Rows are points. Each copy is the shape, with its points in the same order, stretched, turned, moved and blurred by noise. Is it also mirrored, or only turned?

Shape (6 x 2):
[[-12 -32]
 [-28 -40]
 [ 22 -38]
 [ -2 -55]
 [-14 -40]
 [ -9  90]]
Copy 1:
[[-43 -15]
 [-57 -14]
 [ -5 -25]
 [-33 -23]
 [-44 -16]
 [ 19  69]]
Copy 1 is: only turned
Copy 2 (6 x 2):
[[-27 -22]
 [-47 -31]
 [ 14 -31]
 [-18 -45]
 [-32 -32]
 [  3  91]]
Copy 2 is: only turned
Copy 3 (6 x 2):
[[ 25 -40]
 [  8 -67]
 [ 54 -15]
 [ 41 -52]
 [ 23 -47]
 [-60  74]]
Copy 3 is: only turned
Copy 4, 6 rows:
[[ 36 -12]
 [ 45 -33]
 [ 38  26]
 [ 60  -1]
 [ 49  -7]
 [-95 -18]]
Copy 4 is: only turned

Shape, 7 rows:
[[-34  -5  11]
 [-25 -42 -67]
 [ 50  39 -66]
 [ 22  24   2]
 [-84  -8  35]
 [ 23  60   8]
 [  4  81 -72]]
Copy 1 (7 x 3):
[[ 27 -29  29]
 [-69 -28   4]
 [-62  33 -55]
 [ 15  15  -8]
 [ 51 -65  43]
 [ 30  13 -22]
 [-46   1 -78]]
Copy 1 is: mirrored
Copy 2:
[[  5  -4  41]
 [ 39 -81  -1]
 [ 29  15 -58]
 [ -8  29   4]
 [ 17  -6  86]
 [  5  70   1]
 [ 87  38 -45]]
Copy 2 is: mirrored

Shape (10 x 4):
[[ 23  -4 -26 -44]
 [-10   3  12 -68]
 [-39 -47   4   6]
 [  1 -13  17 -37]
 [ 42 -30  78  25]
 [ 52  19 -65 -37]
 [ 26 -50  31  13]
 [ 12  17 -54 -17]
 [-17  -8   7  12]
 [-71   8  16   7]]
Copy 1, 10 rows:
[[ 48  39  22 -15]
 [ 16  89  24  15]
 [-44   7   4 -27]
 [ 16  52  24  18]
 [ 45  -6  33  95]
 [ 88  12   5 -38]
 [ 22  -9  36  30]
 [ 43   5 -19 -43]
 [ -3   1 -17   0]
 [-53  24 -47  -8]]
Copy 1 is: only turned
Copy 2:
[[-53  19  11  17]
 [-54  55  36  -7]
 [  8  -9 -26 -60]
 [-41  14  22 -12]
 [ 15 -94  81 -15]
 [-72  34  -8  74]
 [ -7 -66  44 -25]
 [-39  42 -19  41]
 [ 21   4 -12  -6]
 [ 59  47 -45 -32]]
Copy 2 is: mirrored

Shape, 12 rows:
[[ 50  -8  16 -34  25  40]
 [ 37 -41  41 -63 -58  24]
 [ 33  47  61 -49  39  30]
 [-20  21 -22 -46  26  25]
 [ 33  23  -7  28   7 -10]
 [ 36 -15 -18 -34  26 -69]
 [ 21  46 -32  27  15 -38]
 [-26  10  62 -22   0  -1]
 [-24 -37 -10 -63 -17   9]
 [ 43  30  -8 -34  -2  -9]
 [  4  41  65  12  25   5]
 [-19   0  63  -3 -52 -13]]
Copy 1, 12 rows:
[[-40  -4  27 -29 -18 -37]
 [-33 -33  34  33 -73  -2]
 [-95   8  27 -16  -4 -19]
 [-38 -24   3  -4  36 -28]
 [-16  38 -14  -8  -5 -14]
 [-33  -8 -55 -48 -22 -12]
 [-21  46 -46 -10  11 -19]
 [-50 -11  24  14  -1  40]
 [-15 -58  11  12  -7   3]
 [-49  14 -23  -1 -18 -39]
 [-59  31  22  -5   2  21]
 [-29   2  24  50 -33  54]]
Copy 1 is: mirrored
Copy 2, 12 rows:
[[ -7  -9  70 -22  44   3]
 [ 26 -79  72  16  15 -32]
 [-52 -13  61 -51   3   2]
 [-40  30  61  17 -27  32]
 [  6  23 -11 -23   9   2]
 [-23  58  18  23  28 -48]
 [ -4  62 -23 -21 -19  -4]
 [-55 -36   5  18 -19  18]
 [-19 -12  60  65 -10  11]
 [  4  20  46 -26  -8 -26]
 [-51 -17 -11 -30  -3  20]
 [-14 -65 -19  22 -32   0]]
Copy 2 is: mirrored
Copy 3 (12 x 6):
[[ 47 -25  13  33 -65 -12]
 [ 33  29  79 -24 -95   9]
 [ 33 -27  64  74 -21 -36]
 [ 25 -72 -10   5   2  -1]
 [ 13  13 -33  14  14 -32]
 [-52 -24  -1  -5 -17 -56]
 [  3   2 -49   4  53 -52]
 [-26  -3  48  23  -4  16]
 [ -8 -40  24 -36 -48  18]
 [ 31  -7  20   3   2 -51]
 [ -8  13  27  56  14  -8]
 [-28  51  48 -14   0  20]]
Copy 3 is: only turned
Copy 4:
[[-52   9 -22 -46  10 -35]
 [ 21   5  -6 -88 -45 -23]
 [-72 -12  41 -56  35 -57]
 [-42  48  46   0   9 -54]
 [ 14  -9 -17  -1  45  -3]
 [ 22 -29   5  22 -17 -70]
 [ 38  -7   4  26  55 -23]
 [-39 -15  64 -29  -4 -12]
 [-12  40  36 -16 -50 -39]
 [ 25   3   5 -25  25 -57]
 [-50 -31  39 -25  44  -2]
 [ 25 -24  47 -41 -10  18]]
Copy 4 is: only turned

Shape:
[[ 15   2 -26  40  -8  -3  15 -17]
 [  1  14 -10 -67   2  69 -29  84]
 [-32 -23   4 -32 -13   6  -5 -23]
 [ 68  15  15  10   0 -19  21 -10]
 [ 22  11 -23  36  84  -6   5 -24]
 [ 11   7 -25  16  21 -18 -20  -9]
 [-13  12   8 -20 -11  52  -1  -1]
 [-32   0  61  26 -11   0  -3 -12]
 [-33  22  -1   7  -3 -13  21 -24]
 [-26   8 -21  32  -5  -8  22  86]
 [ 32   1 -24  32  -1  -1  22  -7]
 [ 65  18  34  37 -15  -9  17  -7]
 [ -2 -59  21  -1  13  -5  18  20]
 [-15  14 -22  19  -5  11 -19   6]]
Copy 1, 14 rows:
[[-13  31  17 -20 -13   8 -19 -41]
 [ 13 -44 -51  42 -54  36  58  43]
 [ 26 -51   4 -28   8   6  19 -17]
 [ 42  50 -11  -5  -9   8 -38 -17]
 [-20  50  28  27  -8 -80 -29 -24]
 [ -3  25  39  -4  -6 -26  -3   1]
 [  9 -19 -36  -6  -2  23  37 -20]
 [  2 -25 -10  -9  57  13 -20  -8]
 [ 13  -9  25   7  18  10  16 -45]
 [-40 -17  10  64 -32  51 -21  -3]
 [ -6  38   5  -9 -24   7 -26 -36]
 [ 23  56 -24 -13   9  24 -47 -15]
 [  4 -48 -21   3 -13  -4 -64  -5]
 [-20   5  19  -5  -4   9  18  -7]]
Copy 1 is: only turned
Copy 2:
[[ 35   0  19  -7   1  13  30  21]
 [-51 -57 -18  31   6 -95 -63  26]
 [ 17   1 -43   2 -26  -7 -18 -39]
 [-45  -5  37 -21   5  -3  50   9]
 [-33 -16  31 -13  30  74 -20  25]
 [  2  -9  25  19   8  18   3   8]
 [-11   9 -33  -6 -22 -26 -26  16]
 [-14  36  12 -31 -86 -13  -2 -17]
 [ 26  43   3 -26  -1   3 -15 -18]
 [ 32 -39  68  -8  -4 -75 -17   4]
 [ 15 -16  25 -13  11   8  34  22]
 [-41   8  50 -29 -31 -10  65  24]
 [-12 -61   1 -22 -44 -16   1 -42]
 [ 22   4  12  20 -12 -13  -6  23]]
Copy 2 is: mirrored

Shape:
[[-14  20  10 -26   0  27 -64 -49   9]
 [ -9 -14 -18  10  -6  34  -9 -50 -19]
 [ 17  -4   0 -23  -4  20  -5 -42  30]
 [  2 -34  -2  16  25   0 -43 -44  31]
 [  1   3 -31   9  28  34 -49 -29   3]
 [-13   1 -22  -5  -3  21 -31 -44  34]
 [-36  30 -38   5  19 -38  36  20 -26]
 [ -9  -1  10   1  32  -4  35  17 -42]
 [-22 -30 -19 -18  -2  47 -41 -11  18]
 [ 19  12 -24   4 -10 -24  22  55 -34]
 [ -6   6   9   1  28 -31  20  43 -38]
 [-24  33  13  51   8  13  18  21   5]
 [ 18  35 -15  29   8 -32  30  37 -58]
 [-21   2   0  24 -23 -48  18  33 -53]]
Copy 1 (14 x 9):
[[-14 -24  -8 -29  54  42 -15 -66  24]
 [  8 -26 -23  -6  30   7  36 -34 -26]
 [  5 -10  13  16  28 -12  11 -50  24]
 [ 15 -18 -30  32  66   9 -23  -3  14]
 [-24   2  -2 -13  67  25  12 -26 -14]
 [ 15   2   5 -14  54   1  -4 -47  14]
 [-31  60  -4 -41 -47  -1  -2 -29 -38]
 [-25  13 -20  18 -44  33  29 -10 -31]
 [ 17  13 -15 -10  39  33  35 -22  31]
 [-65  37  17 -30 -65 -20  29  21 -10]
 [-48  30 -15   2 -59  25   1  11 -16]
 [  9  17  38   5  -5  49 -13  12 -27]
 [-76  15  15 -25 -59  -4   5  13 -49]
 [-37   8 -29 -32 -71   2  -6  25 -16]]
Copy 1 is: only turned
Copy 2 (14 x 9):
[[-23 -44 -16   6  16   2 -36  47  -6]
 [-30 -22 -12  28  31  28  24  30   0]
 [-10 -28  -6   5  43 -21   5   4 -34]
 [-27 -95   7  -5  52  23 -23   0   6]
 [-23 -29  22  -5  65  36 -22  14   9]
 [-42 -33  19  -7  36  11  -7  26  -2]
 [-21  34 -17 -54  -6  39  66  27  59]
 [ 27  -2 -31   0  19   7  44  21  45]
 [ -3 -40  46  13  29  -6  -7  36   0]
 [ 26  32   2 -38 -27  26  30 -19  -1]
 [ 28  -9 -24 -32  -6  15  31  11  42]
 [-29   1  19   6 -18   0  -6  -1  86]
 [  2  36 -33 -35 -17  49  29 -16  34]
 [  0  -4 -32 -26 -72  46  39   9  41]]
Copy 2 is: only turned
Copy 3:
[[-20  -1  22 -20  -1  67  15  -1 -83]
 [ -7   9  -2  32  -6  47  -2  67 -41]
 [ 23 -14   8 -24   3  41 -22  29 -11]
 [-49 -25  22  12  37  63  44  15 -18]
 [-37  35  -4  34  18  69   2   3 -31]
 [ -5   1 -22  -9  17  61  19  22 -36]
 [ 15 -24 -36  71  16 -21 -11 -21 -23]
 [ -9   1  35  52  -5 -48 -29  10 -14]
 [-63  44 -17 -32  -2  33  10  32 -31]
 [-12 -17  -7  34 -32 -19 -57 -26  31]
 [-27 -23  31  49 -10 -46 -29 -32  -4]
 [ 21  23   3  51 -28  -2  47 -13   7]
 [ 19 -29  24  89 -31 -17 -45 -33   9]
 [-25 -51  16  54 -35 -18  -2  -4 -16]]
Copy 3 is: only turned

Shape:
[[  6 -20  24  22   3 -16 -10  -9  19  39 -13]
 [ 11 -12   0  12   3 -55 -14 -15 -16  -3   5]
 [-11 -14  19  11 -84 -11  61 -11  -8  -1  -3]
 [ 11   2  13 -10  18  -5 -13 -15  -2   7   8]
 [-20   5   0   1  17   9   1 -13  -8   4 -30]
 [  5 -26   2 -10  26  10 -19 -17  15  15 -16]
 [  0 -26   7   8  24  17  22 -12 -12  -3   1]
 [  1 -21 -16 -24 -11 -20 -12  25  -3  13 -26]
 [  5  -4  19  17  -4  -2 -11   6  -5  -8   2]
 [-27 -12   9   2  -5   6 -15 -16 -10  24   2]
 [  8   1 -19  15   4  -1  -7 -11   6  11   2]
 [ 13   9  10  -9   5  17  53 -14   6  14  -3]
 [  1  -8  -1   4  28  15  19  54  12  50   6]
 [-95  -4  -2   7  10  17  -7  18  40   3   3]]
Copy 1 (14 x 11):
[[ 34  -2  24  -1  -3   2  24 -20 -46 -27  12]
 [  2  10   2  -1 -33 -45 -10 -30 -26 -31  11]
 [ -3   3 -14  63 -47  27 -15 -26 -16 -28  78]
 [  6  -2  18  -2  13 -20  17  -6   1 -16  -4]
 [ 23 -24 -15  -9   1  31  21 -20   4 -32  -7]
 [ 22  -6  27 -36  28  12  12 -18  -6 -20 -11]
 [ 17  -4  -4   1  30   6 -14   1 -14 -33   3]
 [ 17  -2 -12 -41  -7   7  24 -48   4  -3  34]
 [-11  -5   2  -3  -5  -8   4   3 -26 -19   8]
 [ -6 -11   6   2   5  17  22 -40 -13 -20  -3]
 [ 15  15   8   7  -6   9   6 -17 -15  -4 -20]
 [ 46   3  -5  42  19  18  11   8  12 -22  22]
 [ 51  -2 -21   1  42  11  38 -11 -29  13  15]
 [  4 -76 -12   7  -1  49  -1 -45 -30  23 -27]]
Copy 1 is: only turned
Copy 2, 14 rows:
[[ 51   8   2 -28  -7   7  14  25  -6 -14   1]
 [  9 -21 -16 -23  -9   1  29  -3 -23 -44  20]
 [  4  43   1  41 -27  60  24  53 -51 -11   1]
 [  4 -17  21 -20  18   2  -4   5  -4  -3   4]
 [ 25  12  -5   2   9 -31 -19   1 -13  10  -7]
 [ 37 -19  -2 -24  30 -16   4  26  -4   5 -13]
 [ 22   5   7  -3  36  12  -5   8 -22   7 -26]
 [  9 -10 -29 -27  11 -21  53  28   5   5  11]
 [  7 -11  -3 -27  -8  21   8   0 -13  12   3]
 [ 35   1  12   1  12  -3   1   9 -18  20  19]
 [ 26  -8 -33  -4   9   3   0  11  -2 -11   6]
 [  4  36  17  20  27  19 -26  29  -4  -8 -33]
 [ 24  33  -5 -24  27  11  22  -5  44  24 -16]
 [ 54   4   8  57 -43 -17   9 -45  16  41 -17]]
Copy 2 is: mirrored

Shape (16 x 12):
[[ 30  21  -2  17  15  17  11  21  -3 -28  21 -25]
 [-30 -57  13 -10  -7 -10  15 -31   4   9  13  95]
 [ 39  18  26 -10  23 -10 -11   1  32 -13   6 -12]
 [ 14  17  23  11   9  43  23 -13  25  -1   9 -25]
 [ 34  18 -14 -52  10   9 -14  26  42  12 -18   8]
 [  2  14   0 -27  -7 -15  57  -1  42 -27   4  52]
 [-53 -35  35  30 -20 -15  -9 -25  43   6 -19  59]
 [ 31 -21   3  14  -4  -9  -9 -62  35  10 -14 -15]
 [-55   4  17  29 -38   6  12 -10  26 -95  -6   7]
 [ -9  -7  17  15 -26  25   8  14 -73  13  23 -26]
 [ 42  20  32  10 -26  13  16  26 -24  10  14 -23]
 [ 21  20  19  26  15  20   3  12 -26 -23 -64  -1]
 [ 27 -52  -3  -3  11 -10  13  22  26   2 -34 -10]
 [  6  -2  23 -62  30 -24  -1  13  33   6 -28 -24]
 [-45  13  13  17   7 -14   9  13   1   9  24   3]
 [ 34   0  42  -2  18  29  -4  -5  16   3  -2  11]]
Copy 1:
[[ -4   6  17  -1  26 -35  -9   8 -11   6 -23  19]
 [  9  36  11  11 -29  56  10  30  12  53  56 -52]
 [-51  16  29  -5  13  23  -5  21 -14 -30 -13   7]
 [-16  20  -5   6  -6   6  -6 -31 -37 -11 -26   2]
 [-70  12  12   2  -8  -5 -41  33 -13   7 -14  37]
 [ -2  34  -1  32 -23   0 -19  68 -44  -7  23  -8]
 [ 24  19  19 -27 -43  86  23  21 -16   7  50 -41]
 [-37  28 -13 -43  34  50  -3 -12  -1 -36  30 -17]
 [ 52  12  43  23 -33 -21  52  11 -31 -11  69  10]
 [ 36 -52   9  16  -8 -21 -22 -56  14  46  -2  14]
 [ -2 -28  35  12  -4 -10 -53 -26  -9   3 -20   7]
 [ 33  36  33 -11  14  15 -68 -26  48  -8  -9  24]
 [-16  33 -14 -60 -17  -2 -41  10  16 -21   0 -15]
 [-61  11  -1  -1 -31  11 -10  34   8 -56 -37  11]
 [  9 -33   9   1 -25  30  33  34 -30  19 -28  -9]
 [-33  40  33  -3   3  23 -29 -21   7   6 -22 -13]]
Copy 1 is: only turned
Copy 2, 16 rows:
[[ 13   1  -2   1  39   5  -9 -25   3  -4  41 -20]
 [ 42  80   0  38  23  40  17  19   4   4 -25  57]
 [ 11 -10  13 -38  15  31 -18  21   9   0   5 -21]
 [ 22  13 -33  -7  18  34 -13  -4  40  -9  21 -22]
 [ 51  -9   4 -27  12 -17 -19  40 -16  27 -34 -37]
 [ 49  37  31  23  58  43  27  12  18   9  -9 -53]
 [-24  87 -14   3 -10  31  38  44  22 -38 -24  11]
 [ 16  -6 -13 -29 -21  33  13 -18  27 -28 -19  23]
 [-22  71   3 -17  15  16  78  18  24 -75  69 -33]
 [ -3  -6 -32  55  -9 -20  -6 -13  31  -7  56  44]
 [ 15 -22  -4  27  25 -17 -31   5  41 -13  16  -9]
 [-11 -14 -35 -14  58 -40   8  33  17  21  11 -18]
 [ 20  29  28 -24  28 -37  -5 -11  33   7 -20  -1]
 [  6 -15  33 -42  -6   0   4  53  38  46 -12 -23]
 [-35  36  -2  33 -10  32  24   7   7   9  32  -9]
 [ 35   9 -20 -20  31  26 -35  37  30  -6 -11   8]]
Copy 2 is: only turned
Copy 3, 16 rows:
[[  7 -35 -26   5 -29   7 -37 -34  -3  -7 -13   5]
 [-15  29  24  47 -23  54  41  54  17  -2  57 -22]
 [  5 -28   5   0 -41  22   0 -36 -50   3   4   1]
 [ 10 -43   5  25 -24   2 -26 -31 -40   1  21   7]
 [ 35  -3  20  22 -11  39  10 -23 -52 -10 -17  20]
 [ 25   8   1  14   2  66   6  -1  -1  32  18   7]
 [-21  38  28   0  16  12  10  51 -23  37  56 -40]
 [  3 -22  52  -3  -7  26   8 -31 -59 -16  53 -18]
 [ 30  15 -56 -39  62  38 -80  32 -14  52  24 -18]
 [  3 -17 -46  26 -15 -43  -3 -29  48 -31 -14 -39]
 [  6   1 -21  17 -39 -32 -14 -63   3 -14 -11 -22]
 [ 59 -28  -7 -27 -28 -31 -44   3  -6  -1 -13 -57]
 [ -6  -3  36  47  29  38   8 -10 -12  -2 -20 -49]
 [ 20 -40   7  28  25  51  52 -20 -46   7 -27 -25]
 [-18 -13 -24   1   1 -12  27   6  24  27   0 -12]
 [ 10 -23  19  36 -64   8 -14 -16 -47  -9  26  -9]]
Copy 3 is: only turned

Shape, 15 rows:
[[  3  23 -12  17  -4 -48 -24   8 -63  29  36  20]
 [ 26 -16 -11 -42 -27 -11   6  -7  40 -50  10  16]
 [-23  -2  15  15  28  50   8 -13 -13   3  11 -39]
 [ 14 -16 -17  -7 -34 -27  20 -30  31  -3 -29  16]
 [ 16   2 -50 -39 -26   3  16 -25  41   6   1   6]
 [-13  47  17 -25  11 -50 -24  19 -41  44  -7  29]
 [ 29  50 -15   6  29 -73 -34   5 -13  27   3   2]
 [  7 -40 -13 -16  -4 -17  33  -2  41  -7  -4  17]
 [  4   8  -7  19   1  49  -2  17 -13   4 -12  -2]
 [-39  22 -10  49   1  43  -7  37 -14 -19  -4 -42]
 [ -5  15  26  24 -24  33   1  18   5  23  11 -53]
 [ -2  11 -10   9   9 -27 -52  19   4  40  17  19]
 [-42 -13   1  10 -12  31 -25 -13  -9 -11 -11 -39]
 [  0  17 -14  -2 -22  -4  28 -31  69 -20  19  34]
 [ 23  31  20  14  13 -36 -53  -7 -48  33  -4  30]]
Copy 1 (15 x 12):
[[-22   9 -55 -74 -42  -1 -21  -8   7  60  59  25]
 [-75   2  21  17  48  33  35 -24  26   3 -25  -3]
 [ 49  48   9  23  22  16 -56 -19 -76  -5  40  -2]
 [-36 -20 -13  31  12  23  48  48  38  -6  -4  12]
 [-58  -3  14  25  21  15  44  53  13  21 -23 -21]
 [ -6 -27 -46 -38 -61 -29  16 -37   9  95  58  -3]
 [-23  11 -35 -46 -39 -60  -4 -17  27  64  13  46]
 [-37   6 -13  45  24  25  28   1  34 -10 -11 -28]
 [ 20 -13   5  20  20  -9 -76 -12 -21  23  54  15]
 [  9  28  22   6  42 -47 -91 -35 -45 -13  84  -3]
 [ 27  54  32   9  30   5 -53  -8  -7  37  78  10]
 [ 16  -8   7 -40 -34 -31 -21 -20  26  41  46 -12]
 [ 35  13  31 -17  53  -3 -18  -8 -46 -24  47  -2]
 [-53  13  43  49 -14  21  29  10  18 -17  -6   0]
 [ 27 -29 -44 -56 -52  -3 -28 -18   7  72  48  64]]
Copy 1 is: only turned
Copy 2, 15 rows:
[[ 46  27   6  27  20   7 -54  -4 -43  33 -23  17]
 [-40   2  36 -11  16 -38 -21 -45 -12 -35 -10 -62]
 [  2 -14   3 -18  41  58  -2   4  15 -33  -6  54]
 [-28  32  48  21   9 -25  29 -25 -15  -2 -40 -57]
 [ 10  31  27   4  32 -12  14 -26  33 -26 -27 -84]
 [ 27  -9  10  26  30 -11   8 -29 -60  63  26   6]
 [ 20  16   1  62  32 -34 -29  24 -22  40  34 -11]
 [-32  24  57  -4 -21  -7  13 -40   0 -30  -4 -44]
 [ 10 -14  -8 -40  23  41  15  11  11  27   2   6]
 [-19  11 -49 -32  36  71  -7  21   0  -2  35  22]
 [  0  19 -67   2  41  20   1 -12  10  -8   1  52]
 [ 17  -4   8  36  19  -1 -39 -20  15  57  31  -6]
 [-29 -22  -4  13  44  53  -6  -2  -4 -21 -20   7]
 [-26  65  49  -8  42 -35   0 -61  42   4  -2 -39]
 [ 22 -30  23  33  28 -19 -28  16 -37  82 -11  25]]
Copy 2 is: mirrored
